Rows are points. A path goes straight from each point to the next, and from the last back to the first. The post is the endless flat space through its rows: a point in 2 columns, a line in 3, a plane in 4, and so on, so that a path can go around it. Count how often the path circles the post. Going back the other way cancels.

Post (2 x 3):
[[  3.8 -10.2 -15.4]
 [ -0.7   8.0  12.6]]
Path:
[[  4.0  -6.8   7.4]
 [ 19.9 -22.5 -12.9]
 [  0.0  -9.8  22.2]
 [-22.3 -12.1  -0.4]
 [-17.0  -0.2 -17.6]
 [-12.4 -11.1  18.9]]
Times around: 0

Post, 7 rows:
[[-24.8  -0.3  10.1   0.2 -13.8 -38.5  -1.3 -14.1]
 [ 21.3  -3.7 -19.2 -25.9  17.8  -6.9  12.7   9.0]
 [  7.1  -6.8   3.9  17.0 -13.9  -3.0  11.4   0.6]
 [-12.4 -17.1  11.4   6.2 -26.2   9.9  -3.5 -12.5]
 [-10.0  -2.6 -12.2   7.6 -25.1 -11.6  -4.9 -10.2]
 [  9.2 -14.1 -17.5  -5.7  17.5  -2.5  -9.1  12.3]
 [ -6.3  12.9 -13.3  -5.1  14.5 -26.8  -5.2 -20.0]]
Path (23 x 8):
[[-17.0  -8.1  -8.9   9.7  -6.2  -3.6  -7.2   1.0]
 [ -8.7  14.3   9.4 -28.1   6.5 -11.6   5.7  -0.2]
 [ 17.7  -1.4 -11.3 -14.9  -9.8 -11.6  -8.6  -6.0]
 [  5.4   1.2 -18.4 -18.2 -19.9 -38.8  10.0 -16.2]
 [  3.8 -11.7  -0.1  19.7 -22.0 -14.9  24.5  -0.5]
 [-14.2   2.8 -24.2   6.1  -4.7 -23.5  -4.2  -4.5]
 [-11.7   5.2  13.9  30.3  -1.3  -4.0  -2.7  -3.3]
 [  4.7  -1.1  -6.5 -10.9   1.2 -11.2  -7.6  -0.7]
 [  5.3 -18.5   9.1  -1.8 -18.7  -2.9   6.0  -8.6]
 [  6.5 -18.7 -15.9  -3.2  -8.6 -15.3   4.8   7.8]
 [  3.2  -1.4 -12.5  27.5   3.6 -23.0  -4.1  -9.9]
 [ -1.4 -13.4  -3.2   2.1 -26.1 -26.0  -9.8  -9.5]
 [ -0.7  -6.3  -1.2 -14.7 -19.6 -15.6  -2.8 -17.6]
 [ 17.7  -4.4 -21.0   1.0  -4.1  -7.7  10.5  -4.8]
 [  0.9   3.8 -29.5   7.3  12.4 -39.4   8.2 -12.0]
 [-11.6  -9.9  -0.6   0.0   1.3  -4.0  -0.4   7.7]
 [-10.7   5.6  -9.6 -23.5   3.8 -10.8  -5.6  -4.1]
 [ -5.4 -17.2 -14.8 -13.5  -4.4  -2.5 -13.6  18.2]
 [  1.5   8.3   2.9  -0.2   2.9 -33.9  -7.3   6.3]
 [ 25.3   6.5   7.4 -11.1  19.1 -14.8   0.6  15.1]
 [ -2.9 -15.1  11.1 -16.1  -1.9  -2.3 -14.9  -6.8]
 [ -1.3 -15.4   1.2  -3.4 -17.8  16.0  -0.4 -39.5]
 [  1.7  -4.0  -4.5   7.7  24.2  -7.5  11.9 -10.4]]
Times around: 3

Post, 11 rows:
[[  2.8 -10.6  -7.6  25.0  -3.0   7.6  15.1 -25.6   3.4   5.0   1.1 -16.0]
 [ 20.8  -0.4   9.3   1.2  16.9  -7.0   4.1  12.8 -30.1  11.1   9.5   1.7]
 [ -5.9   1.7   0.4 -11.6  20.0 -23.5  -7.6  -2.1 -30.6  17.9  -7.1  -8.9]
 [ -8.1  -7.2  -4.6   6.1   0.9   0.6  15.3  -7.6 -15.1  -6.3 -20.8  12.5]
 [ 11.6   3.5   7.2   4.1  -0.4  14.7  11.4  -9.8  10.0  16.8 -13.3   2.5]
 [  1.9   2.4 -25.1   3.2  -0.1  -5.4  21.2 -12.0   0.8   6.8   5.6   0.0]
 [ -4.3   4.4  14.4 -17.8  26.1 -37.7  15.1  17.3 -27.0  -6.5   0.1 -19.8]
 [ -3.1  -1.7  -0.1  15.0 -17.7  -3.5  -1.5  -7.0  10.2  -4.0  21.7  -5.4]
 [-10.5  -4.1 -12.8  31.3  -8.4  11.9  17.0   2.3  12.4  13.1 -23.5   1.4]
 [-17.8  16.1  -2.6 -21.5  24.2  -3.9   1.0  14.6 -28.7  -7.3   0.3 -21.9]
 [ -5.4 -18.4 -21.4  20.6   1.9  12.0   2.9  -7.0  24.3  -5.0  -6.8   1.4]]
Path, 22 rows:
[[  1.0  12.0  -5.6  16.2  11.0  17.2  -2.1  32.6   6.9  -8.2   6.8  -3.9]
 [-14.4  -2.4   0.9  17.5  11.3  -7.0  14.5  16.9  -1.2   7.2 -11.5  -4.9]
 [-33.8   1.5  -3.8  13.1 -11.2   5.7  -8.4  24.8   0.7   2.8  -3.5   3.8]
 [ -1.5 -19.7  -3.2  14.8 -15.5  12.6 -13.8   4.8 -11.5  10.9 -10.8   8.0]
 [-13.5   0.8  -5.8 -15.8 -10.5  -6.6   0.9 -12.8 -10.4  -8.1 -46.6  19.5]
 [-20.1   7.6 -11.0  15.9  16.8   9.8   4.8 -11.1  16.0 -23.1  -9.8 -26.1]
 [  8.0  -4.4  14.0  29.7   3.2   1.9  13.9  16.8 -16.8  -3.0   3.8  19.3]
 [  5.7   2.8  -8.4  -3.8  20.1  15.9  -5.1 -22.9  -2.7  20.6 -24.2  -6.1]
 [ -3.2  -1.6  -2.2  18.6   5.7   8.6 -12.5   7.9  13.0  -1.4  10.4  -8.9]
 [  0.4   6.6  -7.0 -13.0  13.7 -16.9  26.7  -4.2  -6.4  22.6 -18.9  18.9]
 [  4.5 -10.8 -21.1  -4.4   4.1   0.1   7.3  -0.6 -22.4  19.2   5.7  23.8]
 [ -2.3  -9.8 -11.9   9.6  -0.1  -2.0  16.1  -5.0   1.5   5.9 -20.5   2.4]
 [  4.3   5.7   9.4  -1.0  12.2 -18.1  -3.0   7.0   3.6  12.6 -15.5 -18.2]
 [-18.2  -4.9 -15.8  26.5 -10.5 -13.1  21.5  -4.1   6.6 -11.5  -3.3   2.5]
 [-46.7  14.0  -2.3  -1.1   1.0  12.1  -0.2 -10.6   7.1   8.4 -26.4 -12.9]
 [  2.2  -0.7  -1.6  -1.5   2.1   2.0   4.2   6.7 -11.0   0.5  27.8 -14.6]
 [ 22.7  -5.9  15.1  26.9  -9.8   4.7  19.9  13.9 -12.4  15.8  -7.0  -9.2]
 [  9.7   6.7  14.6  -3.7  15.8 -12.1   7.8  25.1   5.1   5.7 -30.0  -7.4]
 [-17.7  18.3  -5.3  -0.6  -4.7   1.3   4.8   1.5  -8.1 -16.6  -7.9 -12.5]
 [  9.4   5.1 -13.4   0.4 -15.2  -1.4  -0.6  13.6 -18.4  -1.5  13.3  -8.7]
 [  8.8   1.8   2.8   2.7   0.6   8.8   3.8   3.8  -4.4   9.6   3.4 -16.9]
 [ -5.6 -10.9  -8.0   9.9  21.7 -11.5  10.6  15.0 -24.9  -1.9 -33.4  -5.6]]
Times around: 3

Post, 17 rows:
[[ -4.3  -1.5  -6.4   1.7  25.3 -12.9   2.1  -4.4 -13.1 -10.1  10.8 -21.8
    8.9   6.7  11.6  18.1  -4.9   6.7]
 [ -4.5  -6.8   9.6  34.8  -5.2   4.7  -3.1  -2.8  14.5  10.7  -0.9 -12.2
    0.9   4.2  13.8 -11.0  -4.3 -12.1]
 [ 13.0 -15.1   0.3  10.6  -1.8 -22.6  -4.4   5.1  -0.9   2.9   5.7   1.6
  -10.0  -4.6  -7.4  -1.6  -2.2 -17.6]
 [  1.9   5.5   3.1  26.3   9.6 -15.0  11.0   6.5  -2.0  -8.5  -9.5   1.0
    7.0   1.8 -17.6 -21.0  -7.0   0.7]
 [  5.3  -1.8  12.9  10.4  18.7   2.5  18.5  10.9  12.2  23.5  -5.0 -16.7
    6.0  14.1 -19.3   3.2  15.2  29.2]
 [  6.7   2.4 -11.2  -3.0 -17.7  12.8  -6.6  -9.1 -31.4  31.9 -12.2  -5.4
   20.1 -26.7  -0.8  11.4  -0.2  -0.3]
 [ -7.3  -9.5  36.9  15.4  -8.5   1.6  -3.7  -2.3  21.1  -1.3 -17.0   6.7
   10.5   2.2  -9.0  -1.5   6.5  14.1]
 [ -3.9  -3.6  12.7  13.2  -7.4  -4.2  17.1  -0.4  -7.9 -13.1  18.4 -16.7
   22.3   5.8 -22.8 -21.2  -4.1   3.6]
 [ -0.1 -19.4  -2.4  15.2   3.9  -2.9   3.2  16.1 -14.1 -26.9 -24.7 -15.5
    8.0   1.3  -6.4   7.6  16.9 -10.9]
 [ 14.6 -16.8  10.7   5.8   4.5  17.2  17.0  29.1  25.7  16.5  -9.2  -5.7
    4.8   4.4 -10.9  -6.1  -4.9  15.7]
 [ 16.9  -8.0 -34.4 -11.1  -3.6   9.3  11.9  19.8  -4.2   0.3  -4.8  -8.4
   -6.1  15.5  -0.2  -6.5  -6.4  -4.1]
 [ 15.9 -26.1  11.1   9.1   4.1   6.7 -14.8 -17.9   0.9  14.5 -11.4  -6.1
   10.4  -9.3  -8.8   7.8   0.5  12.4]
 [ -4.5   5.3  -1.6  25.9   3.5  -3.1 -21.6   3.8 -30.6 -13.4   6.3 -25.7
   -5.0 -18.0  -7.7  -3.7  -7.5   3.1]
 [  3.7 -15.7  24.6  -4.5   7.1 -12.3  13.8   6.1   4.3  13.5  14.7  -9.9
    0.1 -16.6 -16.2 -39.4  12.2  20.1]
 [ -0.2 -19.1  10.0   3.7   5.3  33.2   9.4   6.8   2.0  41.4  11.6   6.5
   -6.4  10.5  -2.3  -8.3  -2.3  -2.7]
 [ 15.5  21.1 -21.3   6.4  22.9  -7.5 -13.2   3.6   2.8  -8.8 -13.3  -2.6
   34.2  21.0   0.5  13.2   7.9  -5.0]
 [-13.7   5.2 -24.7  12.2  25.6  -6.5   1.8  -4.0  -8.8  -1.2  22.6  -2.1
   -2.3 -29.6   1.8   1.4  23.8 -12.6]]
Path:
[[  6.2 -13.7   7.0  -5.8  21.6   2.5  13.4  17.4  -4.0   0.6  -6.0  -4.3
    4.3  -9.3 -10.9  -2.9  23.3  -0.9]
 [  5.6 -14.8  -8.6  -9.9  21.6  14.4  18.2   4.9  -6.7 -16.7   0.7  -5.5
    3.7   2.2 -16.2   0.3  -6.5  -2.1]
 [ 20.1   1.1   7.5  -3.5  37.8 -16.5  -1.6  -1.3  -1.9   4.4   6.6  -2.9
   -0.8  -0.2  -4.0  10.6  18.0   3.3]
 [  3.2 -25.7  30.3   8.6  19.0  -6.5  -7.4 -10.1   6.7  13.0   6.4  11.6
   -0.8  -4.0   3.1  -9.8  13.7  25.4]
 [ -8.9   2.8 -24.2   6.0  -2.6   0.3 -19.7  -8.4   6.0   1.9 -35.0 -22.4
   19.3 -15.3  14.6   3.5   9.9  36.6]
 [ -5.8   3.5  -4.1   7.2   4.9   5.6  -9.0  -2.8  -2.2  10.4  -8.2 -10.0
   11.7 -10.9  -2.2  -9.5   0.3  -2.7]
 [ 13.9   1.6  13.5  14.0   0.6   2.8   1.1 -12.4   1.3  -5.5 -23.4 -20.9
   26.3  -9.0  -8.6   1.6   8.0   1.6]
 [-13.9   2.7  -7.3  10.2  13.1   0.6  10.6  -4.6  -3.8 -13.6   4.8 -23.9
   13.8 -10.9   1.3  13.0  34.1  10.9]
 [  8.6  -8.1  -6.8   8.0   6.1   7.2  -5.7  16.2  15.7   2.2  -0.9  13.7
   23.6 -23.6  12.5  11.3   7.3   7.0]
 [  4.5 -23.6  -8.3  14.9  13.8  -4.8   2.7  11.3 -10.0   5.4  11.6 -17.0
   32.3  10.1 -12.5  -1.5  -4.5  -4.7]
 [-14.2  -5.1   7.6   8.9  12.9 -14.6  15.2  11.1  32.4  12.3 -19.3  -1.7
    2.8  10.5  16.7 -14.0 -10.3   1.4]
 [ -2.6 -15.5   6.8   9.2  -8.6  -7.9   1.0  -0.6 -23.5   0.8  11.6 -37.9
    1.7  -1.8 -11.4  23.4 -15.4  -1.9]
 [ 16.8   5.0  10.9   9.8  -3.4  -7.8  -3.4 -16.2  -2.3   9.2 -18.2 -19.3
   21.8 -13.9  -1.2   4.6  -7.2  -3.3]
 [ 20.2   5.0  -5.9  25.6  27.0   3.1  13.3  10.8  -0.6  15.6  19.4   3.7
  -17.5   6.3 -23.4  11.2 -12.2   9.8]
 [ 12.3  -4.0  -0.7  25.5  12.9 -12.9 -17.0  -1.8 -10.1  -9.3   5.4 -38.0
   18.3  10.7 -14.0 -17.0   9.7  29.8]
 [ -6.3 -12.1  23.9  14.9  15.5 -23.0  -4.9   9.3  -6.4  -1.0  -2.4 -39.0
    2.5  25.3  11.8 -10.5 -15.9   9.2]
 [  6.9  -1.4  12.0  -2.5  21.3  -3.9   4.5   3.3  21.0  20.1   5.4 -13.0
    7.5  -5.2  11.9 -11.3  -3.1   6.9]
 [ 14.6  -2.0   7.8  -0.2  10.3   2.4  14.3  -3.5   4.3  -6.5  18.6 -16.0
    3.1  21.5 -19.2  -0.5   1.5  -1.6]
 [-17.9  27.2 -12.0  22.0   7.1  13.1  30.8   8.8  18.3   1.5   0.3   7.9
   18.4   3.9  -7.8 -15.9  21.2  10.9]
 [  9.7 -30.2  -6.1   3.7   6.9  12.4  -8.1   1.8 -13.9  15.2  -7.6   9.6
   -1.0 -11.7  -8.1  14.1   2.7  -2.2]
 [ -9.8   3.6   2.9  33.5  13.4   2.2   4.2   3.5  -1.1  28.0  -5.5 -23.2
   21.3 -24.5  -9.8   3.2  18.4   1.4]
 [ -3.0   5.6   7.6   6.5   7.5   8.7   5.2   8.6 -16.4   9.2  -7.1 -19.8
    2.8 -13.9 -16.4  -1.0   9.8   8.5]]
Times around: 4

Post:
[[ 13.2   5.6 -10.8  -5.5  -5.3 -21.2   6.7 -24.5 -15.9   0.6  -4.2  15.0
  -19.0  40.3  -1.1   3.3  -9.7   4.2]
 [-10.0  -8.7  14.6  16.8 -11.8 -15.0  -2.1 -19.5   5.1   3.5  10.5   5.4
    1.8   5.5  -3.0  -2.3  12.1  -9.4]
 [-15.6 -15.7  16.6   4.3  -2.1   7.7   2.2 -24.7 -27.4   4.4  15.7 -15.2
   -1.9  -0.1 -14.1 -18.1   5.2   0.4]
 [-11.5  -1.6  37.7   6.0   8.1  21.3  26.6   5.6 -11.1  -6.4  -2.5   7.0
    2.9 -10.6   3.5 -15.1  -4.1  -5.7]
 [ 10.9  19.6 -18.2  -8.7  -1.3   3.5 -12.5 -12.0 -16.6  -2.1  -4.9  14.0
    0.5  18.1 -18.0  -5.0  16.9  15.0]
 [  4.0   0.4  -6.9   4.4   3.4  25.5  -1.7  -4.3   1.7 -12.3  14.6  -0.6
  -10.1 -18.4  -5.0   5.4   5.0 -14.3]
 [-17.3  -6.9  -1.3  33.3  -1.0   4.8   2.3  -8.0 -10.3   5.1 -14.5  28.5
    6.9  27.7 -18.3  -4.2 -15.3   4.5]
 [ -5.2  -6.8 -12.1  -5.8   7.2   1.5 -11.9 -24.2  10.3   7.2 -10.9  12.6
  -26.2 -29.2  23.8 -12.0   1.6  21.0]
 [  1.3  11.9  -7.7  -7.3   0.4   9.3 -10.5  37.6   6.8 -20.1  10.4 -12.0
  -19.5  -2.4 -11.4   8.2  -5.1   0.8]
 [  1.6   8.0   4.4  -5.8  -7.3   7.5   6.6 -14.2   2.1   0.6  -3.0 -29.5
  -27.2  -5.7  -0.1  -2.9  20.2  -7.8]
 [ -8.8   6.2 -15.1   2.6 -34.4  15.0  13.2  -1.1   9.6  17.1  -1.1  15.2
    2.0   0.2 -26.9  24.5   1.7   0.7]
 [  5.9  -4.6 -10.6 -28.1   9.5  -4.9  -4.7  21.6  -1.3 -10.2 -10.6  16.3
  -12.7  14.8  -6.1 -23.8  14.3 -11.9]
 [ -3.0  -5.3   8.1  21.3  -5.3   9.3  -0.2  -8.0  -6.6  12.8  -0.5 -12.1
   16.1 -30.4  11.4   3.3  -2.3  -5.4]
 [ -3.6  17.0  -3.2  -8.2  10.9  -0.5  -0.7  -0.8 -26.1  -9.0  -0.5  11.0
  -19.1 -10.8  28.6 -32.9  10.9  -9.7]
 [  0.6  -3.4   3.6  -2.8 -14.5   1.8  10.9   2.0  -7.5 -23.9  -8.9   2.8
   -5.0   2.6  16.7  -6.9   8.0  -6.9]
 [-16.8  -5.5 -16.5 -33.1   6.9  15.0  -7.3  -0.7  23.4  -2.9   4.1 -27.3
    6.2  16.8   2.0   6.8 -18.9 -12.0]
 [  2.6  17.2  20.6  17.6 -19.5   5.7 -29.2 -13.2 -12.1 -11.1  -7.3   6.2
  -15.2 -12.0  -8.6   6.9 -16.4  -2.3]]
Path:
[[ -6.8  15.2  10.3  -5.5  15.7   9.8   1.8  -5.1  15.0   4.2   1.7   5.9
  -18.5 -11.2 -18.0   2.8  -2.3  22.6]
 [ -8.4   1.6  -3.1  -9.9 -12.9 -17.6  15.3   8.7  -2.2   0.0  11.0   4.5
  -13.5  11.4  -3.9 -17.1   0.5  -6.5]
 [  9.6  -2.4  -8.3  10.5  -4.7  14.3  -6.5 -10.0   0.7   9.3 -14.3   4.9
  -11.6  19.0 -23.8   3.6 -12.4  19.0]
 [-10.2 -11.9  -9.6  16.1   1.8   9.2 -21.5 -10.8  17.7   6.0 -20.3   7.3
   -1.0 -12.6  24.9  -0.1  -2.7  22.1]
 [-11.3  14.9   8.9  13.0   3.5   9.4 -17.8  10.4   4.4 -10.8   2.3  30.7
  -13.7 -19.4  -5.0 -10.8  23.0   7.8]
 [  4.2   8.9  26.1  26.8  -1.7 -12.6  -5.5 -18.6  -7.5  18.9   8.6  -3.9
  -11.7   7.2  -3.6 -14.1  24.2   4.6]
 [  7.5  -0.2 -21.4  -7.4 -10.5  12.4 -14.6   6.8  -9.8  -8.3   9.5  -7.2
   -4.0  -4.1 -15.7  -4.6 -19.7  -4.3]
 [ -2.3  12.5   4.0  45.4  25.2  10.0 -15.1  14.5 -10.5  -3.2  -1.9 -19.6
  -15.7 -11.8 -20.5  -0.2 -31.9  11.0]
 [ -9.6 -16.1  -6.8 -15.5  11.7  -7.3   0.4 -14.0 -12.1   1.2  -6.2  13.2
  -15.1  21.8 -18.0   5.4  -6.3 -12.9]
 [ 11.6 -19.1  -9.4 -15.4   5.0   6.7   2.2 -19.2   4.8  14.4  17.0 -10.5
   13.3   9.3  -9.1  38.9  -3.9   6.9]
 [-24.6   2.3 -16.4  -8.8 -11.4  24.4 -25.7  -9.2  -6.4  -7.4  -4.5   3.3
  -14.3   8.3  -4.0 -10.5 -10.7  -1.2]
 [  9.5  21.1  11.3  -0.7  13.2  -3.7 -20.5 -18.8 -13.8  16.1 -16.0  -6.1
   -5.2   4.5   3.1  13.0   6.7   6.1]]
Times around: 0
